Every row gives one point. To make a cloud, some directions were put in groups of two or more. Within a group, all points are equally far from the middle, so they leave a hole (a ring in 2 directions, a hollow ball in 3). The other directions are filled evenly. Then the cloud was stretched, turned, moved and blurred a little. Count the holes, and give their numbers of directions, smallest first.
In the rows, 128 means zero.

Cloud (14 x 2):
[[163 114]
 [102 124]
 [144 167]
 [172 129]
 [133 101]
 [107 146]
 [173 137]
 [173 144]
 [110 151]
 [107 113]
 [118 158]
 [144 167]
 [143 167]
 [124 162]]
Holes: 1 (2)

Cloud (20 x 3):
[[123 139  94]
 [151 138 120]
 [128 147 111]
 [121 167 159]
 [136 181 124]
 [119 168 166]
 [116 108 136]
 [164 165 124]
 [114 184 127]
 [166 170 106]
 [136 105 107]
 [140 191 139]
 [144 144  72]
 [171 151 128]
 [140 158 128]
 [121 139 153]
 [126 134 143]
 [136 153 154]
 [130 151  71]
 [115 144 129]]
Holes: 0

Cloud, 32 rows:
[[102 127  98 126]
 [129 126 167  70]
 [138 142  94 132]
 [133 156 105 138]
 [144 154  93 114]
 [150  88 141 180]
 [163 143 138 103]
 [109 131  94 131]
 [114  93 122 169]
 [ 98 119 102  94]
 [144 117 111 160]
 [123 130  99 151]
 [109 132 190 151]
 [145  98 176 123]
 [141 127 186 142]
 [108 150 166 161]
 [ 83 108 148 145]
 [101 122  97  88]
 [ 85 140 114  97]
 [142  84 154 134]
 [ 99 136 107 147]
 [ 89 153 119 117]
 [130 120 181 102]
 [ 83 138 132 134]
 [ 88 140 119 137]
 [154 124 100 112]
 [ 93 115 185 141]
 [102 102 120 114]
 [ 95 139 108 139]
 [122  96 121 102]
 [111 112 171  90]
 [130 172 117 113]]
Holes: 1 (3)

Cloud:
[[102 112 163 153 148 151 146 125]
 [ 77 167 112 149 120 148 109 102]
 [ 69 128 158 121  81 128 146 109]
 [ 90 102 149 110  69 150 164 125]
 [ 90 145 140  97 125  99 124 103]
 [ 98 178 109 123 104 137 144  94]
 [109 143 175  95 152 153 140 147]
 [109 127  93  99  95 151 159 150]
 [151 115 132 140 160 142 149 107]
 [150 111 150 129  66 151 117 126]
 [ 85 117 137 134 122 145 163  90]
 [137 164 176 124 109 139 126  95]
 [ 87 118 117 143 124 130  72 117]
 [147 121 127 137 106 144 107 174]
 [129 130 135 126  89 123 194 155]
 [144 148 134 124 103 187 164 123]
 [ 94 131 108  99 104 103  93 132]
 [138 141 168 136  58 146 142 128]
 [118 121 120  92  62 138 118 116]
 [ 94 125  85 108 106 165 137 116]
 [144 136 154 121 153  99 141 126]
 [136 130 143 146  64 156 131 162]
 [100 111 120  92  79 169 156 140]
 [ 78 133 131  83 133 125 100 129]
 [ 94 144 165 105 149 141 158 109]
 [151 120 128 118 157 115 107 149]
 [147 157 163 127 107 151 136  85]
 [121 144 165 111  96 137 201 136]
 [113 136 143  68 137 159 106 122]
 [106 126 115 134  69 142 170 169]
 [113 103 138 167 101 144 160 151]
 [118 158 145 162 108 185 123 132]
 [ 84 117 100 132  78 127 164 109]
 [106 187 132 152 108 131 151 139]
 [128 125 124 110 114 171  72 125]
 [142 122 131 159 146 154  90 108]
 [135 138 174 117 156 126 112  92]
 [ 87 130 182 108 128 147 112 129]
 [105 146 150 111 113 113 181 153]
 [ 75 158 125 118 135 125 138  93]
 [159 160 170 116 111 130 142 151]
 [147 104 129 127 101 137 182 151]
 [154  87 118 137 112 134 106 116]
 [128 154 142 138 146 144 114 171]
 [ 66 131 155 119 115 117 113 114]
 [117  90 151 106  90 104 138 123]
 [139  97 133 103 130 130  68 121]
 [130 167 184 134  92 149 160 132]
 [169 148 149 127 116 172 157 113]
 [ 82 151 115 105 143 151 136  95]
 [ 96 153 102 116 130 174  93 123]
 [118 142 123 118 142 128  58 118]
 [111 164 106 146  93 149 134  87]
 [155 124 165  98 136 162  98 152]
 [ 92 168 134 104 142 165 136 150]
 [129 129 155  94 151 183 146 133]
 [152 115 119 112 125 129 119  72]
 [ 92 106 104 114 129 166 152 136]
 [ 92 175 116 130 136 127 155 128]
 [ 84 129 172 129 127 141 147  98]
 [ 84 152 136  91  70 127 145 139]
 [162  90 150 109 138 161 145 122]
 [109 128 116 167 103 138  87 142]
 [115  94 155 104 100 180 133 141]
 [129 138 146 147 172 125 130 115]
 [ 94 160 163 101  90 148 131 162]
 [134  97 162  86 151 147  99 131]
 [ 84 159 143 129 120 147  88  96]
 [157 120 124 114 136 100 150 118]
 [128 128 173 128  82 167 172 109]
 [105 122 179 111 140 114 109 122]
 [153 135 154 167 130 158 153 114]
 [129 123 153 102 126 144  63 128]
 [131  87 131 137 127 139  81 117]
 [ 93 146 100  82 123 130 114 137]
 [138 113  88 114 117 122 119  94]
 [102 147 127 174  80 164 157 150]
 [127  99 148 152 108 126 160  99]
 [109 146 150  81 129 117 126  92]]
Holes: 2 (4, 4)

Cloud, 93 rows:
[[121 178 102 144 153 126 122 134 142]
 [ 94 131 108 114  98 120 142 162 133]
 [142 167 130 138 135 122  79 149 146]
 [138 107 135 107 124 108 166 176 120]
 [167 119  82 117 106 125 111 158  88]
 [121 148 145 113 130 121  78 153 124]
 [112 145 105 135 167 106 113 146 154]
 [130  96 122  91  80 121 109 129 158]
 [137 167  95 110 126 121 123 124 147]
 [133 152 146 173 159 129 126 115 134]
 [104 129 122 179 112  96 100 130 153]
 [149 153 112 106  93 106 105 152 133]
 [155 112  84  96 112 131 125 138 157]
 [130 113 152 149 149  79  96 107 158]
 [125 140 103 124 141 100 163 132 130]
 [ 89 149  84 134 102 130  83 117 129]
 [109 100 104 136  86 118 102 162 128]
 [119 118 127 117 181  94 144 148 156]
 [112 121 152  99 167 113 180 119 171]
 [ 95 164 140 142 130 127 130 141  84]
 [137 108 134 159  97 101 151 127 120]
 [121 143 133 129 198 118 107  95 117]
 [160 143 130 114 117 109 111 195 125]
 [109 138  77 135 116  78 107 134 110]
 [114 112 110 137 107  96 101 186 134]
 [119 176 132 104 171 147 111 126 138]
 [121 126 125 128 138 178 145  81 143]
 [158 145  96  84 118 129  99 194 105]
 [146 140 112 138 140 111 132 103 167]
 [137 143  94  97  73 140  90 132 141]
 [121 138 123 133 123  95 140 115 126]
 [140 133  88 153 106  83 110 126 165]
 [124 116 102 139  83  91 124 149 121]
 [121 132  92  86 136 139 161 142 165]
 [180 129 120  94 145 119 192 123 140]
 [152 166 162 157 183 105 139 176 125]
 [150 168 118 134 106 146 105 139 168]
 [142 158 123 108 144 162 111 182  92]
 [ 96 163 144 133 143 112 108 148 124]
 [105 156 126  75 113 114  98 140 162]
 [128 123 109 115  89  96 150  97 177]
 [125 150 101  87 152 171 185  98 138]
 [101 159 141 168  80  95  94 112 149]
 [131 134  99 146 178  96 131 125 117]
 [125 117 129 108  85  97 150 170 141]
 [134 130 116  90 109 113 140 140 102]
 [135 133 139  60 106 127 148 125 130]
 [185 124  95  73 144 135 157 133 153]
 [129  98 129  93 118 108 152 174 117]
 [ 90 147 125 104 135 139  70 113 127]
 [160 127  99 113 101 147 141 178  98]
 [111  96 103 117  80 154 141 145 139]
 [123 166 114 145 161  84 106 123 139]
 [147 127 106  96  84 106 143 139 170]
 [142 126  99 122  61  92 115 138 130]
 [ 97 141 106 127 113 104 132 183 163]
 [159  96 126 127  90 117 118 146 118]
 [149 127  86 105  88 135 103 174 129]
 [171 124 108 105 138 148 118  89 135]
 [153 133  98 106 108 116 106 174 137]
 [159 118 154 100 124 125 133 158 148]
 [147 126 162  68 130 164 135 132 137]
 [133 157 111 100 159 161  98  71 139]
 [105 163 152 117 176 136 122 153 145]
 [140 115  87 140  70 102  93 163 144]
 [151 108 124 116 151  95 145 175 165]
 [126 160  83  73 176 170 121  98 125]
 [143 175 167 146 185  95 158 130 118]
 [ 78 147  91 111 110 137  75 143 126]
 [138 126 123 142 163 142 118 112 147]
 [125 133 134  94 179 112 195 132 149]
 [155 156 128  73 141 179 103 180  98]
 [ 83 139 119 115 109 125 112  95 153]
 [146 174 140 138 124 112 102 147 122]
 [104 129  99  84 117 150 109 128 154]
 [119 111 113 148 117 106 171 112 159]
 [119 132 106 135 124 114 131  84 178]
 [123 132 146  83  79 113 141 122 168]
 [154 125  90 129 157 110 137 110 119]
 [149 147 116  89 146 187  95 108 156]
 [151 128 124 125 115  83 158 121 165]
 [143 153  87  89  82 127  95 135 124]
 [129 136 114 104 112  73 165 149 129]
 [125 115 139  99 111  95 138 140 171]
 [171 149 139  89 134 137 170 127 148]
 [106 121 166 170 140  95 100 109 163]
 [151 153 128  60 148 157 180 156 139]
 [ 63 141 143 126  99 154 115 121 128]
 [157 134 119  72 154 142 142 132  99]
 [140 115 154 105 152 178 146 101 133]
 [126 146 150 100 161 138 142  92 136]
 [109 158 113 114  88  87 116 115 156]
 [129 137 111 103 152 116 164 140 169]]
Holes: 0

Cloud, 103 rows:
[[121 119 158  85 146 116 116 166 145]
 [159  81 129  93 120  83 105 110 164]
 [191 129 127 127 149 134 147 150 144]
 [ 99 148 149 114  95 135 146 140 184]
 [139 111 143 143 141 162  98 161  92]
 [113 120 156 136 161 145  94 109 105]
 [ 98 148 152 131 145 127 103 125 103]
 [106 108 126 115 103  81 111  78 124]
 [125 104 118 135 143  84 111 112 127]
 [117 167 145 108 125 158 185 140 159]
 [140 164 117 162 111 136 163 114 136]
 [ 95 100  89 144 102 163 115  88 143]
 [104 127 124 120 111 118 102 102 155]
 [135 143 103 136 120 103 152 118 153]
 [159 110 103 111  79 141 177  94 132]
 [170 141  97 133 115 148 141 110 128]
 [130 116  91 125  93 133 144  77 123]
 [147 107 139 136 144 153 128 143  89]
 [168 122 140 151 127 156 157 146  95]
 [ 98 113 133 112 103  83  72  89 107]
 [154 113 113 180 168 128 155 129 155]
 [ 90 146 130 158 111 159 133  86 157]
 [ 99 134 106 133  94 170 155 146 140]
 [ 82 124  95 161 163 182 158 144 127]
 [105 152 108 122 121 121 159 127 138]
 [131 123 145 141 122 120 118 130 163]
 [125 135  94 106 101 144 112 106 106]
 [113 149 115 157 107 135 183 139 153]
 [177 150  96 140 121 142 120 101 156]
 [ 87 104 118  71 105  66  99 106 163]
 [126 108  71 174 108 162 109 130  99]
 [145 126 121 137  91 107 122  96 124]
 [115 159 154 110 151 134 122 101 151]
 [109 142 146 100 114  91 107 188 129]
 [ 95 108  88 130 122  97 105 114 148]
 [ 79 136 145 101 176 145 142 162 169]
 [ 96 132 126 133 154 130 127 121 129]
 [152 146 101 120 112 169 160 127 180]
 [108 114 153 118 149 152 160  92 164]
 [ 82 132 142 112 181 115 137 145 136]
 [140 110  95 153 159 122 101 144 118]
 [183 162 124 126 143 142 145 163 114]
 [110 118 128 186 165 116 130 125 151]
 [ 94  85 127 106 152 170 135  93 113]
 [145 145 113 145  94 133 124  90 115]
 [114 124 124 117 104 111 132  82 163]
 [ 95 144 131 141 171 140 152 117 146]
 [ 94 140 105 121 108  77 111  98 135]
 [ 99 128 109  90 107 140  85  77 159]
 [110 155  96 116 112 126 138 126 133]
 [114 162 145 134 121 148 184  99 142]
 [133 169 113 145 145 127 132 126 183]
 [154 122  99 148 140 192 163 123 142]
 [122 160 149 133 184 119 127 160 113]
 [127  83 104 163 111 167 102  90 138]
 [111  91 132 139  88 114  71 146 105]
 [177 137 107 179 161 157 117 184 143]
 [132 127 110 149 172  94 110 117 152]
 [117 166 156 115 137 104 128 164 139]
 [140 157 127  96 115  88 121 124 131]
 [101  85 112 128 144 142  84 128 133]
 [ 92 163 125 120 175 126 121 125 138]
 [ 83 144 142 139 152 172 109 150 151]
 [164 184 124 120 139 132 150 155 151]
 [132 103  84  99 146 123 104 124 169]
 [113 138  77 119 158 134 163  87 146]
 [130 127  84 200 143 154 113 119 135]
 [128 131 124 102 162 114 149 101 188]
 [101 167 149 105 172 148 178 135 176]
 [141 134 126 114  99 189 135 145 146]
 [170 140  92 114 107 154 155 113 181]
 [112 113 138 120 159 134  98 130 135]
 [147 131  87 148 139 119  91 164 167]
 [155 175 123 164 172 160 166 139 149]
 [154 143  91 119 140 121 167 121 137]
 [176 122 132 135 145 128 135 168 160]
 [152 123  80 142 126 172 156  89 151]
 [135 175  77 115 113 116 143 119 174]
 [139 166 122 133 110 127 119  98 183]
 [109 141 117 134 167 117 142 149 205]
 [ 83 140 121 115 102 123 132  88 163]
 [122 137 145 141 151 106  87 182 149]
 [163 114 109 147 107 150 164 112 123]
 [ 81 119 102 154 100 137 112 128 129]
 [ 79 166  91 131 158 128 135 107 170]
 [163 176  97 147 130 143 161 127 169]
 [116 117 125  90 159 160 163 109 147]
 [117 165 122 115 123  95 120 172 112]
 [107 143 135  90 162 150 146 152 162]
 [119 164 111 155 124 176 135 105 115]
 [107 152 118  99 120 115 100 163 142]
 [101 171 124 124 113 132 187 143 128]
 [105 121 113 114 114 177 152 123 127]
 [138 123 121 103 133  76 134 120 151]
 [ 64 133 130 127 102 152  99 149 109]
 [171  81 109 111 110 105 145 125 173]
 [102 166 128 115 166 138 122 123 142]
 [166 108  79 139 160 112 122 137 147]
 [ 89 102 152  97 105 156  96 110  85]
 [120 142 117 115  89 188 148 147 131]
 [133 180  93 101 138 135 135 103 175]
 [177 114 111 121 128 156 157 175 154]
 [105 177 120 131 135 178 145  90 130]]
Holes: 0
